Each row of a before or after table is a point. The points were changed in one or more steps. Then noise was added and the rows were shuffled. The steps act on how far a point lies along the listed directions, d1 being the first. Write out the steps. A step turns or swaps two directions, mirrors them in a line or flattens them onto one, adds a multiple of one to another, or multiplies one. Angles are multiples of 10 degrees, from the lower direction toward the higher: turns from -170 to 170, lines from 10 to 170 but not 90. Use the fewest steps. Two steps may share a direction if one is a turn and the other turns, adds or multiplies; they go together, in the order done. Otherwise the lowest direction goes first.

Directions:
(1): [ 32  15 -30]
(2): [-20  41  -2]
(3): [-26 -14 -35]
Before:
[[-12 -19 -13]
 [ 31   6 -17]
 [-14  -1  13]
 [  8 -15  30]
 [  5   7  49]
 [ -5   0   7]
 [ -3  15  21]
 [-24 -23 -15]
 [  1   9  34]
 [ 16 -12 -15]
 [ 49 -28  16]]
After, 11 rows:
[[ 16 -14 -13]
 [ 37   7 -20]
 [  0   2   6]
 [-35 -30  -6]
 [ 12  13  26]
 [  4  17  14]
 [-22 -21  -5]
 [-15  -1  14]
 [ 62 -25   9]
 [ 19  -9  23]
 [ 15  12  37]]
Steps: add -0.5 times d3 to d1

Directions:
(1): [ 51  17   9  -8 -34 -29  -8  23]
(2): [-19  -4  23  -6 -22  24  38  46]
Before, 10 rows:
[[  0   1   2  -2  -3  -2   3   3]
 [  1  -4  -6  -2   4  -3   1 -11]
 [-18  -5  -8   3   6   3   0  -5]
 [ 19   0 -10  -1   2 -24 -26 -21]
 [ 18   3  -2   0  -8 -10  -8  -2]
 [  1  -1  10   3  -6   5   7   4]
 [ 22  11  -2   5  -9 -18 -19  -6]
 [-13  -2   4  -4   6   1   3  -5]
 [  1   3 -16   1  17  -9 -17 -24]
 [  6  -3   5  -2  -6  -2   1  10]]
After, 10 rows:
[[ -3  -2  16   3 -12  10  16  16]
 [  4  -3 -10   0   9  -8  -6 -21]
 [-17  -4   5  -4   6   4   5  -4]
 [ -1   1   5  -3  -7   0   6   7]
 [-21  -6 -10   3   9   5  -1  -9]
 [ 28   6  -7   0  -6 -18 -18 -10]
 [ 38   5 -29   5  19 -47 -59 -59]
 [  4  -3   9  -4 -10   1   8  18]
 [ 38  15 -12   7  -3 -33 -38 -26]
 [ 12   4 -34   6  34 -26 -44 -59]]
Steps: multiply d1 by 1.3; multiply d2 by 2.5

Directions:
(1): [-20 -51 -18  24  21  32 -22 -29 -11 -11 -33 -20]
(2): [-18  49 -24  56 -23  -3   2  15  -5  -5 -27 -21]
(3): [ -2  27  -2  -8  32  19  28 -33   5  55   6 -35]
(4): [ 47  -9 -26  24  30 -52  -7 -12  -9 -10  19 -22]
Before (9 x 12):
[[ -4 -21  14 -17  -5 -16  -5  14   7 -22   2  22]
 [  9  37 -24  26  -4 -25   7   1  -4  18  -1 -17]
 [-31  -5 -23  41   6  18 -17  -7 -15 -12 -25   2]
 [-27 -15  23 -17 -20  27 -11  18  12 -16  -9  34]
 [-15  34 -10  46  -9  19  13  -9  -3  11 -32 -27]
 [-23  32 -10  28 -27  11  -5   9   3 -18 -37  -6]
 [-26   9  -5  13  -5  41   2 -14   8  22 -11 -10]
 [-37 -15  28 -36 -28  44  -6   7   4  -4 -10  20]
 [ 15 -17   2 -23  20  -3  -1   2   0  -5  14  15]]
After:
[[ -7 -26  15 -23   7  -4  -1  -1   8  -7   0  12]
 [  8 -13   8 -26  10   3  -1   9   2  -7  11  21]
 [  2  36 -17  53  -3  -2  11  -8  -6   7 -23 -31]
 [-14  46  -8  12 -23  -1  12  12   2  22  -9  -2]
 [  9  15 -30  37  25 -25  -4 -10 -13   1   6 -10]
 [ -6 -48  -4   4  24  18 -21 -18   2 -12 -11   0]
 [ -7 -60  -9   3  17  20 -27 -28 -13 -16 -16 -17]
 [ -6  23 -21  31   3   5  -3 -15   0  -4 -30 -28]
 [  2  -4 -26  39   8   7 -12 -17  -2   0  -6 -20]]
Steps: turn d1 and d4 by 90 degrees; flatten d2 and d3 onto the line at 20 degrees

Directions:
(1): [ 25   3 -53 -19 -26 -19  14 -30  15 -50  37 -36  21   9  22  18  -1  29
 -22   2]
(2): [-16 -32 -51  13 -16  37 -17   0 -10 -26 -52  17 -16 -14  36 -34  29   4
  -6  22]
(3): [ -4  29  -1  42  39  51  10 -28  13 -14  19  -6 -13  28 -26   6  57   2
 -22 -15]
Before:
[[-19 -25  -7   3 -12  11 -23  23 -13  13 -57  23 -13 -12  14 -16   6  11
   10   9]
 [  8  23  32  -5   0 -22   1   7  16  16  19 -18  15  12 -17  10 -17   2
    0   2]
 [ 14  17  14  -1   6 -11  12  -7   9  19  29  -9  13  13 -13  16 -12   5
   -7  -4]
 [ 17  39 -17  10  24  -3  31 -33  16 -36  60 -36   4  33 -32  28  25  11
  -25 -20]
 [-20  29  18  12  15  14  -3  -6  10  18   8   7   1   9  -5   4  10 -13
   10 -16]
 [  0   9 -21  33  12  41   4 -24   8 -35  -5  -2  -7  19   0   1  50  12
  -35 -11]
 [ -9  10   3  14  34  24  -7  -3  -5   5   3   8 -14  19 -17  -8  30 -17
   -3  -3]
 [ -3 -20 -28 -15 -31  -1  -5   2   4 -18 -10  -2   2 -11  23  -5  -4   5
    0  12]
 [  8   8   8  -4 -10 -13  13  -2   9  -5  14 -12   7   2   2  15  -7   3
   -2  -9]
 [ -6  -4 -14   9   5  21  -7   2   4  -8 -22  14 -18   3   0  -8  10  -2
   -2   1]
 [ -4 -18 -43  -6 -14   6  -4 -16  -3 -38 -19  -4   0  -6  22  -7  11   9
  -20  15]
 [  0   3  30 -16  18  -3  -1  19  -3  26  -7   6   2  -6  -3  -2 -22  -8
    9 -13]
 [  6  13  -5  27  20  25  12  -1   3  -5  -4   4  -1  11  -9 -12  18   2
   -2  -1]
 [ -6  -1 -45   9 -14  26  12 -35   9 -41  -2  -8 -12   6  15   1  35  23
  -30  16]]
After:
[[ 16   5 -12 -27   1 -11   8  -3   9 -12  18 -21  16   2  13   9 -17  14
  -10 -11]
 [-21 -27 -61  20  -2  40 -10   1 -16 -37 -52  17 -27  -8  20 -38  42  -1
   -9  19]
 [  7  13  -8  27  19  24  13  -2   4  -7  -1   2   0  12  -9 -10  19   3
   -3  -2]
 [-11  -4  33  -7  -4  -4  -6  21   1  28 -10  14  -5 -11 -11   1 -16 -16
   17  -1]
 [  6  -5 -28 -10 -29  -9  -8   0  12 -21  -9 -19  14  -1  23 -10  -4  17
  -10  22]
 [  4  24  44  -1  15 -20   3   8   8  29  20  -8   6  15 -33  30  -8  14
    5 -23]
 [ -1  15  13   7  19  10   0   0  10   4   3   6 -13  14 -21   9   4  -4
   -1 -12]
 [-15   5  13  42  25  48  -3  -4  -1  -1 -28  20 -19  11 -12 -10  46  -6
  -21 -11]
 [-32  -1  29  26  17  36  -2   2  -8  25 -38  32 -32  -5 -16 -14  24 -12
    0  10]
 [-20  -2  38   7  22   5  -8  13 -12  26 -27  23 -13  -6 -21  -5  -3 -23
    5   1]
 [-11  22 -24   5  -3  13   0 -21  16 -16  14  -8   9  11  16   4  17   4
   -4 -10]
 [  1  15 -17   8  25  19  -1 -17   0 -14  18  -6  -5  25  -9   0  33  -7
  -13  -3]
 [  8 -14 -36  -3 -18   6  -1  -7   2  -8  -9   0   7  -3  24  -9   0  13
  -11  17]
 [ -3 -11  -9  -1 -19  -1   1   5   0 -10 -18   0   0 -10  20  -4  -2   2
    1   4]]
Steps: turn d1 and d2 by 130 degrees; turn d2 and d3 by -30 degrees

Directions:
(1): [ 20  20  22 -13  32  -1   0  39  12  -4   2  59 -21  43 -35 -19  -4  27
  57 -10  14  38  53  -6   7  42  37  12 -27 -10 -34  19  -2   2  44 -17
   2 -21  17   5 -16 -23 -15  -6 -38 -28   8  37 -51 -21  35 -10   2 -24
  19  26 -10 -18 -14  11 -20  27   3  -4]
(2): [ 43  34  15  20 -16  18 -16 -21 -12 -41  -4 -39  17  31  -8 -13   0  58
  11   5  34   0 -20   3 -10 -21  10  34   1 -14  56  19 -10 -34   5  19
  -3  -5 -11  -7   5  -3  27 -20  27 -20 -38  10   9 -42 -24  31 -33 -13
 -19  -3  10 -45 -56   6 -10  26  56  35]
(3): [ 44  -3 -14  22  34 -49 -12 -25   4  24 -27  -5  16 -28  40  39 -26  33
   8 -31  -3  43  23 -21  45 -25  36  21  31  -8   2  13  30  -8 -21 -26
 -32  -7  22  60  -7 -23  29 -13  27 -37  20   8   8  24 -26 -16 -21  14
  44  -6  -5  -9  -7 -16  28 -22 -21 -10]
Before (11 x 64):
[[ 26  11   7  10  30  -9  -6   2   3   5 -13  18  -1   6  -1  -4   0  21
   33 -11   8  31  33 -12  13   5  23  16  -1  -1   4  18   9  -2   4 -11
  -13  -9   6   2  -1  -7   8 -15   2 -26  -5  18 -17 -13   1  -6 -16  -3
   22  10  -6 -26 -14  -7  -2  12  -1   4]
 [  9  11  12   2 -14  13  -4   1  -4 -16   1 -12   6  21 -14 -18  -3  21
    9   2  19   1 -15   9 -12   2   0  14  -8  -1  23   0  -3  -8  15  12
    2  10  -1 -12   3   7   8  -6  17  -5 -23  -5  -6 -30  -4  10 -11  -9
   -7   5  -7 -25 -34   5 -10   5  35  19]
 [ -8 -33  -8  11   7 -10   6 -17  -1  28  -2 -11  13 -48  27  24  -2 -21
  -31 -12 -20  -7 -17  -8  12 -23 -10 -10  22   9  -2 -11  13  13 -28  -8
   -3  11  -1  19   3   7   4  -3  21   8  19 -14  14  40 -10  -9  10  10
   15  -9   0  28  20  -9  18 -21 -25 -18]
 [  0   5  -7   4 -20  18 -10  -8 -12 -22   2 -29   3  12  -2 -13   0   4
  -14   9  14 -15 -26  10 -19 -14 -20   4  10 -11  16   4  -8 -17  -5  16
    4   2 -11 -19   5  15   7   6  18   7 -26  -2   7 -23 -14  18  -7  -5
  -28 -14   4  -6 -19  -8  -1  14  21  19]
 [ 38  12   1  13  -1  -4 -10  -7   4 -11 -17 -10   7   6   3  -4  -9  36
   14  -8   9   9  -2 -14  14 -18  19  36   8  -2  15   9   9 -18  -8  -8
    1  -3   7  16  -1  -1  12 -14  15 -19  -6   1   4 -16 -10   9 -24  -5
    3   5   9 -18 -26   0  -7   4  19  17]
 [ 16  21   3   9  -9   3 -12 -10  -9 -21  -6 -20  17  19  -6  -9   3  33
   -5  -4  24  -1 -19  -2  -3 -17   6  13   4  -1  34   4  -2 -17   1   1
   -8  -1  -8   0   9  -3  22 -10  21 -13 -18   5   6 -22 -18  19 -24  -8
   -5   0   9 -20 -37   0   4  12  25  17]
 [  7  16   0  17  -6   7  -8  -5  -2  -7  -1 -17  -4  14 -13 -16   3  26
   -6   5   8  -7 -10  -5  -9  -5  -7  16  -2  -6  26   1 -10 -17   6   9
   -4  -4 -10  -8   8   3  16 -14   3 -17 -21  -1   2 -22 -13  15 -10  -6
    2  -9   1 -17 -31  -2   0   6  26  20]
 [ 15  11   3  19 -15   9 -10 -21 -10 -24   2 -27  11  13   3  -7 -10  25
  -13  10   7   2 -12   3   4 -22  -7   9   7  -1  22  12   3 -17  -9  20
    1 -14 -10  -3  10  -4  14  -6  17  -5 -17   0  14 -16 -30   9 -31   3
  -22   0  10 -17 -16  -8 -13   7  21  19]
 [  4   0   4  10 -12   5 -12  -6  -1 -13   1 -21   6   4  -1 -12  -5  14
  -17   1   6  -5 -32   1  -4 -17   5  11   1  -2  20   9  -8 -15   2  14
   -5   6 -11 -10   7  -2  14  -7  18   2 -15 -12   9 -12 -21  16  -7  -5
  -12  -1   8 -17 -19  -4   5   7  10   3]
 [-24 -38 -12 -11  31 -22   8   7  11  37  -1  34 -13 -40  21  18  -6 -44
  -13 -13 -36  24  17  -3  24  10   7 -21  10   5 -49 -10  15  27 -16 -19
   -8   1  18  30  -2  -8 -12  15 -15  11  35 -10  -6  47  12 -30  25  15
   29  -2 -10  36  54   2  17 -38 -50 -39]
 [ 34  -2   9  -2  26 -28 -10 -13   5   7 -14  17   9  -5   9   7 -13  25
   20 -15   2  32  32  -8  18  -7  31  14   4  -1  -3   6   6 -10  -7 -17
  -11 -10  13  32 -11 -17  16 -11   4 -26  11  20 -14  -3   0 -10  -3   3
   24   8  -7  -7  -8  -5   4 -11   1   1]]
After, 11 rows:
[[-13  -2  -2   8 -15  20   2 -12  -9  -7   2 -22   4  -7   2 -11  19 -18
  -15  14  -1 -19 -21   4 -19 -11 -24  -6   0   8  24  -3  -6   1 -16  16
    3   7 -20 -40  16  22   4  -4  15  14 -25 -13  15 -11 -10   9  -5   8
  -19  -6   3  -8   1  -6  -3   3  10  11]
 [-21 -11   9 -10  -1   6  -1  25   8   3  12  21 -13  12 -18 -22  -1 -15
   -3   3  -9   0  -9   1  -8  16   7  -9 -17   4 -23   3 -10   5  20   4
    4   0  -5 -18  -1  -3 -10   4 -16  13   3  -7 -15  -3  13   0  15 -10
   -5  14   2   2   9  -2  -6   7 -13 -16]
 [ 61  16   9  28  17 -10 -21 -32  -6 -23 -15 -26  17   1  20  12 -15  62
    8 -14  16  38  -5  -3  20 -29  37  41  19 -20  39  25   9 -30 -10  -1
  -24  -9   7  39   5 -20  42 -24  35 -33 -17  10  11 -13 -32  16 -32  -3
   14  -8   5 -38 -37   9   7   0  32  11]
 [-35  -1   1 -19 -11  15   5  24  -1   0  13  20  -8  15 -24 -24  18 -23
  -11   5   0 -22 -11   8 -18  20 -15 -25 -18  12 -12 -15 -11  14  15  -4
   13   4 -10 -26   5   8 -15  12 -18  20   0  -5  -9  -6  16   2  15 -11
  -11   9   4  17   8   6  -5   6  -7  -6]
 [-24 -13  -7 -16  10   3   2  24   2   8   5  29 -21  10 -13  -9   0 -26
    7  -2  -6   5  15   5  -7  21  -9 -15  -2  -8 -42   0  -1   8  14  -6
    6  -6   6 -11  -6   5 -20  16 -22   9   8   7 -26  -1  20 -13  18  -8
   -1  -2  -7  18  16  -6  -2   8 -20 -10]
 [-33  -5  -5  -3  -1   9   6  20   6  15   9  12 -23   5 -22 -18  12 -23
  -12  11 -16 -20   1  -3 -14  19 -21 -11 -13   5 -13 -14 -11   9   9   1
   11   2  -9 -19   8  13 -10   2 -25   7  -1  -9 -10  -3  11  -2  17  -1
    3  -6  -6  16  10  -2  -2  -5  -7  -3]
 [-15  -2   3 -12 -25  25   7  13   3 -14   5   1  -8   9 -18 -27  14 -15
   -7  14  -2 -29 -20   4 -19   5 -16   2 -11  13  -6 -10 -11   1  -1   5
   26   4  -7 -28   2  22 -15   3 -10  18  -9 -15   4 -16  13  11   3  -5
  -25   9   9   9   3   8 -22   7  12  13]
 [ 40  12  24  14  17   8  -7   2  -1 -12   0  11   8  20 -15  -9  -2  44
   30 -13  22  23  11 -10   7   3  27  26  -4 -10  13  20   3 -10  15  -6
   -1 -11   1  10  -6 -14   8 -25   4 -33  -6  29 -25 -12   5  11 -12 -22
   12  12  -3 -24 -34   7 -12  27  23   6]
 [-34 -19  -1 -15 -11   3  10  18   2  15   8  11  -8  -4  -8  -9   1 -35
  -10   4  -9 -11 -11  10 -12  19 -20 -20 -10  13 -19 -19   0  21   9   4
    9  18   2 -17   2  17 -18  14  -3  20   0 -17  -8   2  13 -10  18   1
   -1   6 -16  17  13   2  -5 -14  -8  -7]
 [  5   0  14  -5 -23  17  -6 -21  -7 -22   2 -24  16   4  -6 -16   9   4
  -14  14   7 -23 -20  12 -25 -16 -10   2  -5   5  35  -6 -19 -18 -16  21
   10   6 -17 -19   3  14  13  -6  14  13 -22  -3  14 -22  -6  19  -1   1
  -26  -3   5  -6 -15   2 -11   1  34  24]
 [-26  -4   7  -7  -9  18   5  21   1  -9  17  22 -15  19 -21 -22  -1 -17
   -4  16 -10  -1  11   8  -7  16 -16 -20 -18  10 -29   0  -4  13  13  11
   15 -15  -8 -22   3   3 -23  12 -26  14   2   3 -16  -5  10  -9   1  -3
  -20  12   1  10  21   0 -26   8  -5  -1]]
Steps: multiply d1 by -1; turn d2 and d3 by -120 degrees

Directions:
(1): [ 32  10   5  11 -21 -16   1  11 -34  -9 -13  20  26 -11 -11  10  30  17
  19 -18 -32  20  18 -33  15  27 -36 -28  15 -34   8 -17  17   1 -21  -1
   1 -16  -8  41  -7  -9  16 -24 -11   6  -1  -9  -4  14   3  59  32  21
  12  -4 -10 -10  25  14  44  19  -9 -32]
(2): [-10 -26  14  19  10   7  22 -12  -7   8 -31  19   2  25  16   7   3 -15
 -17 -10 -26  16  16 -24  -7  16   9  15 -19   4  -4  13 -48 -24 -15  13
  12  27 -27  22   0 -23  28 -14   1  14  28 -45  -7  26 -37 -15 -31 -28
 -23   5  57 -18 -15  17  -4  31  15 -14]
(3): [ -5  20  38  28  -5  26 -16   2 -22 -42 -11  10  -2  13 -35  40  10   6
  24  -3  19  -8  -8 -27  10   8  22  35  12   5  14 -13  30  15  -5 -21
  46  47   1   5   3 -29 -23 -27   1 -18 -31 -18 -25   3  23 -13   1   2
  -1   9   7  35 -23  17 -31 -23   3  -5]
(4): [ -7  12  -7 -17 -15  -3 -60  22  10  -5  -8  -2   4  21  19 -38 -15   1
  51 -22   3  -5 -11  17  -6  15 -19  15   1 -26  48  17 -26 -11   2  59
   7   8  14  -2  22  -8   5  16 -10 -15   7 -20 -25  11  -9   2  48 -27
   8 -24  -2  24  -9   1  -4   8  34  13]
(5): [ -1   4  27  -9  10   0  26  25 -30  34  -6  18  -9 -27 -18 -42 -19 -24
   6 -12   2 -52  -5  -6  -2 -27   2  -2  43   4  14   3 -30  15  -8 -18
  13   7   6 -19  -3 -29 -25 -14 -32  -8  52  -7 -21  14  32 -14   0   4
 -12  -5  -2  10  16 -12  23  31 -45   7]
Before (9 x 64):
[[  9 -11  -3  -6   4  -2   4   9  13   9 -15   3   5   3   9  -9  -4  -6
   -4  -5  -8   9   6  -7  -3   5  -3 -10 -10   2   3   3 -15  -6  -3  14
  -10  -9  -7   6   1   0   4   7   6  -2  -3  -6   7   3 -15  -5 -10  -8
    0  -4  14 -12   6  -2   3  14   2   4]
 [  2 -19 -12   4  -2  -2  -9   3   6  12  -7  -6  13   7  28 -18  -4   3
   -5  -9 -19   8   8   4  -4  19  -9  -7 -20 -22   3  13 -24 -20  -3  26
   -2 -12   0   9   9   0  21   4  -1   5   7  -1   6  10 -18  12   6 -10
  -11  -1   2 -14   2   6  11  14  18 -12]
 [ 10   6   2   2  -3 -15  11  -4  -9   0  19   1  -2 -14 -16   6  18  11
   -6   7   0   2  -4  -1   4  -6 -13 -15   8   9  -6 -12  19   4   0 -14
   -6 -22  -8   1  -6   3  -4   3  -1  -6  -8  18  11  -8  13   9   7  28
   -8  12 -11 -12  17  -3   5  -5 -21  -4]
 [ 25   7 -38 -30 -11 -24 -37  22   3   2  12   2  17 -14  28 -33   5  18
   27 -17 -20  11   0  17   8  17 -47 -22   8 -38  26   4   5   2  -5  40
  -36 -48  15   7  10  30  13  20  -9   3   5  16  -7   2  -2  53  60   9
   20 -20 -34  -7  26  -8  41  15   1   2]
 [  4  15   2 -13   0   6 -13  17   9   6  17 -11   1 -16  -9 -20 -17   0
   23   2  24 -27 -12  16   0 -16  -1   5  19  -2   8  -1   7  16   7   1
   -3  -5  13 -22   3  -2 -17  15  -5 -13  -5  11  -7  -6  25  -8  24  15
    9 -10 -35  18   1 -11   0 -12  -5  16]
 [  6   5   3  -1  -4   5 -11   5   8  -9  14 -11   0  -7  -5   3   1  10
   12   4   4  -4  -5  -7   4   1   3   0  12   8   1  -6  21  12   3  -8
   -6  -3   4  -6  13   5 -10  -1   2  -7 -14  12   0  -6   8   5  12  13
    3   6  -2   1   8  -3  -4 -11   5  -3]
 [ 26   0  -8  -2 -21 -19 -22  -3  -9 -18 -13   5  17  17   6   9  25  18
   20 -16 -19  31   9 -24  13  31 -27 -16 -10 -30  15 -12   5  -7  -7  23
    4 -14  -2  41   7   1  23  -7  -6  12 -15 -10   3   6 -25  40  36  16
   21 -11  -1 -13  19  14  33  -1  25 -16]
 [ -7  -5  11  10   3  10  12  -8   0  -2  -3  10   0   4  -4   8  -2  -7
  -15   0  -3  -5  -1  -9   5  -1  11  14  -1   8  -7   5 -12  -2  -1   4
    7  19  -4  -7  -7  -3   6  -8   2   4  10  -7   1   3  -6 -16 -13  -7
   -4  -2  16  -3  -2   5 -10   2  -1   5]
 [ 15 -12 -17  -9  -3 -13  -1 -26  17  -6   9  -8  10   9  14  27  15   9
  -27   3 -31  46  15  -2  -1  20  -4  -9 -29 -11 -24  -3   5 -21  -4   5
  -25 -27 -13  27  -4  33  32  12  17  23 -19   9  21  -2 -37  21 -10   5
    6  14   1 -24  -1  -3  -1   0  29 -13]]
After (9 x 64):
[[ -5 -21  -2  -2  17   3  31 -30  17   4   7 -14 -18   8   0  22  -1  -6
  -44  21  17   3  -3   0   1 -18  31   3 -21  32 -31  -5   1   3  15 -28
   -2  -1  -4  -8  -3  14  -4   6  11  16 -10  16  25 -17 -15 -33 -41  14
   -2  13  13 -21   1  -5 -12 -24  -1  13]
 [ -8   5  -5 -11  -1  -8 -17  -1  13   0  22 -10 -13   2  -1 -13  -2   4
    7   6  16  -7 -17  22  -5 -11  -5   5  -2  13  11   3   1  -1  12  13
   -4 -11   1 -19   7   5  -8  22   2 -15  -7  13   3 -11   6 -18  13   6
  -10   3  -7   3   0  -8 -18 -12   0  17]
 [ -2 -14 -22 -19   2  -6 -20 -26  36  -4  13 -19  -1  21  25  13  -2   2
  -22   6 -15  37   4  18 -10  13   7   8 -37  -4 -15  10  -9 -25   6  23
  -24 -18  -5   8   5  36  27  29  20  17 -18   8  16  -6 -42  -5 -10 -12
    3   9   5 -13 -15  -9 -22  -8  44   5]
 [  4   5   3  -2  -3   6 -12   5  10 -10  14 -12  -1  -6  -3   2  -1   9
   12   5   5  -5  -6  -5   3   1   4   1  11   9   2  -5  20  12   4  -6
   -6  -2   4  -8  14   5 -10   0   2  -8 -14  12   0  -6   7   2  12  11
    3   5  -1   2   6  -4  -6 -12   7  -1]
 [ 11 -12  -2  -4   5  -2  10   7  11  10 -14   4   5   1   7  -6  -3  -6
   -9  -3  -9   9   7  -9  -3   3  -2 -12  -9   4  -1   1 -13  -5  -4   9
  -11 -10  -8   6  -1   0   3   5   7  -1  -3  -4   9   3 -14  -4 -15  -5
   -1  -2  14 -14   7  -2   4  13  -2   2]
 [ 10 -15 -26 -19  27  -8  45 -10  10  24  31  -8 -10 -38   9  -1  -3  -2
  -53  22   2  -9  -1  20   4 -30   6 -21   5  23 -38  -4  19  19   8 -39
  -44 -45   4 -26 -13  40 -11  14   6  16  10  47  24 -20  15   2 -27  29
   -2  13 -24 -29  22 -22  16  -3 -46  12]
 [  1 -26  -7  11   8   1  22  -8   3  19  -2  -6   7  -4  19  -3  -2  -1
  -32   3 -17   4  11   0  -3   6   5 -12 -19  -5 -21   7 -16 -14  -2  -4
   -6 -14  -5   3  -1   2  14  -2   3  11   8  10  17   3 -11   3 -22   1
  -18  11   4 -24   5   3  10  11  -2 -14]
 [ 19  15   6  -4  -3   0   5  16  -8   5  14  -2  10 -27 -20  -6  -2   6
   16   1  11 -20  -2  -2   7 -11  -9 -10  26  -7  -2 -12  20  20  -2 -17
   -4 -13   5  -7  -6  -4 -13   1  -7  -6  -6  13  -1  -3  30  13  22  31
   11  -4 -39   7  13  -6  18  -6 -20   0]
 [ -2   0   9   9  -6   5  -4  -1  -4  -7  -7  13   7   8  -1   3   2  -2
    1  -9  -9   0   0 -11   7  10  -1  12   1  -6   5   5 -13  -5  -4  20
    8  17  -2   3  -4  -6  12  -9  -2   2   9 -14  -6   8  -9  -3   6  -9
    1  -8  13   0   0   9  -3   7   7   1]]
Steps: turn d1 and d4 by -150 degrees; add -0.3 times d4 to d5
